Every row gives one point. To make a cloud, some directions were put in groups of two or more. Within a group, all points are equally far from the middle, so they leave a hole (a ring in 2 directions, a hollow ball in 3). The other directions are filled evenly. Then the cloud was stretched, turned, moved and blurred a little. How many holes are there, and how many directions does each take, smallest first?

Cloud:
[[ 47   6]
 [ 47   5]
 [ 40  25]
 [  5  35]
 [ 39  27]
 [ 44  -7]
 [  5  34]
 [ -8  30]
 [ 26 -24]
 [-13  28]
 [ 47   9]
 [ 44  -7]
 [-29  -8]
 [-19 -22]]
Holes: 1 (2)

Cloud, 22 rows:
[[  6   7 -36]
 [-13 -36  43]
 [  9 -67  -8]
 [-36  18 -18]
 [-45 -30   7]
 [-49  -8  -9]
 [-16 -25  48]
 [ 19 -40  43]
 [ -3  29 -18]
 [-18 -28  45]
 [ 34  -7 -23]
 [-21  34  15]
 [ -9  28  29]
 [ 26  -4 -31]
 [-33 -47  -8]
 [-18  14 -33]
 [  9  23 -24]
 [ 23 -16 -35]
 [-26 -48  27]
 [-35 -28 -25]
 [ 15  26 -11]
 [ 48 -17   0]]
Holes: 1 (3)

Cloud, 30 rows:
[[-24 -32  35  -9]
 [-24  51  31 -41]
 [ -4 -42  17  34]
 [-14 -32  33  15]
 [  9 -20  22  22]
 [  0  17  29 -48]
 [  9  13  30  20]
 [-17  23 -22  -7]
 [ -9  19 -24 -10]
 [-51  15  45   0]
 [ 36  -9  24 -10]
 [ 34 -38  14   1]
 [ 14  12 -25   4]
 [-27  27  12 -47]
 [-25 -32 -22 -34]
 [-58   8  37 -11]
 [-11  57  30 -49]
 [-28  34   2 -42]
 [ -9  13  37 -27]
 [-54  -6  18 -28]
 [ 57 -17 -24  -6]
 [ -3  29   6 -64]
 [-53  29  39 -15]
 [-35   5 -20  -6]
 [ -4   8 -27  -8]
 [ -5 -15  35   2]
 [ 20  35  35 -44]
 [-40  12  31 -28]
 [ 25  16  33 -39]
 [-48  29  -5 -18]]
Holes: 1 (2)
